Each row is a point. Examples show where two turns around zero, p and q, send a point. Write where each new point lands after one turn and then the other. Backwards means that the second turn is done in reverse. Each puzzle has new turns, and all numbers are rounded.
In the rows, zero is written as 128.

Turn p:
[ 99 154] => [ 95 149]
[152 151] => [148 155]
[133  79] => [141  81]
Turn q:
[ 97 143] => [ 99 147]
[156 127] => [156 123]
[95 69] => [87 74]
[137 145] => [139 144]
[155 156] => [158 152]
Where do these land?
q, then p: [131 160] => [130 160]
p, then q: [108 151] => [107 150]
q, then p: [144  74] => [146  75]

Turn p:
[124 105 117 166] => [131 103 111 163]
[107 122 157  94] => [102 121 160 101]
[130  69  78 146] => [143  68  79 135]
[151 163 160 108] => [142 167 164 114]
[128 181 128 126] => [122 181 126 128]
Turn q:
[125 122 181 117] => [131 130 180 146]
[151 148 147 103] => [147 144 156 105]
[ 85 145 141 123] => [ 85 141 144 132]
[171 130 139 152] => [173 143 123 143]
[131  88  37 140] => [127  77  43 111]
[106 135 124 133] => [106 134 123 132]
Where do these land?
q, then p backwards: [169 158 178 117] => [178 158 169 117]
q, then p backwards: [132 138  97 109] => [124 125 105  98]
q, then p: [123  93 141 136] => [135 101 133 154]
p, then q backwards: [128  89 131 178] => [124  72 139 156]
q, then p: [ 89 162  92 101] => [ 76 135 114  86]

Turn p:
[127 117  79 103 122 126 133 150] => [129 127  89 110 114  99 139 154]
[110 139 116 137  92 153 116  68] => [131 115 110 142  85 143 126  68]
[192 109 174 137  80 177 173 154] => [182 104 157 125 115 203 175 170]
[117 170 129 166 112 138 132 126] => [130 165 131 166 109 144 132 114]
[111  68 125 119 148 110 140 119] => [ 99  75 121 124 154 108 135 134]
[134 169 114 129 140  36 122 139] => [131 175 166 133 142  46 134 124]
[165 105 120 170 175 140 113  84] => [163 105 106 153 188 137 113  90]
[113 132 128 109 115 134  87 138] => [124 129 127 114 101 123  88 133]
[ 76 123 149 136 190 139 125 170] => [ 63 146 122 137 170 144  94 161]
[134 149 147  74 106 128 141 132] => [125 140 151  76 101 135 144 131]
Turn q:
[ 82 118 104 149 109 150 171  93] => [ 79  94 106 128 111 117 175 105]
[128 151 111 172 108 109 150  64] => [123 135 113 139 108 101 162  55]
[158  74 106 138 113 162  88 144] => [158  96  75 126 105 143  89 153]
[185  67 122  91 135 146 103 127] => [196  86 109  94 130 133 101 156]
[113 143 132 155 136  97 154 111] => [115 138 140 155 135 100 152 102]
[127 114  99 136 133  93 156 165] => [131 145 115 149 131  91 151 169]
[126 145 104 121 111 146 112 121] => [118 142 106 103 116 143 125 119]
[103 187 158 123 180 141 118 136] => [ 99 158 161 138 184 170 123 113]
[104 170 141 102 135  86 148 142] => [105 171 174 121 145 108 144 136]
[177  85 146 105 105 167 130 190] => [174 103 131 129  92 168 115 200]
[105 153 183 115 144 110  77 115] => [111 140 177 124 153 134  70  99]
Where do these land?
p, then q: [156 123 108 113 126 121 132 106] => [159 125 130 110 132 109 146 126]
p, then q backwards: [134 118 167  99  95 116 103 137] => [131 113 169  90  96 127 123 128]
p, then q: [121 109  33  86 166 126 117 222] => [116 222  88 111 153  85 125 219]
q, then p backwards: [106 167 155  96 110 102 125 103] => [115 163 167  95 131  95 125 111]
p, then q: [111  95 115 157 131 106 121 113] => [127 111 110 159 134  91 117 119]
p, then q: [143 151 149 167  98 103 126 114] => [149 126 152 164 104 137 129  89]
q, then p: [138 127 169 123 158 132 148 134] => [131 117 147 136 163 163 125 137]
p, then q: [116 136 169 144  90 152 166  96] => [111  78 139 136  94 160 157 104]
p, then q: [126 125  87 167 178 194 114 126] => [126 144  38 125 163 151 133 118]
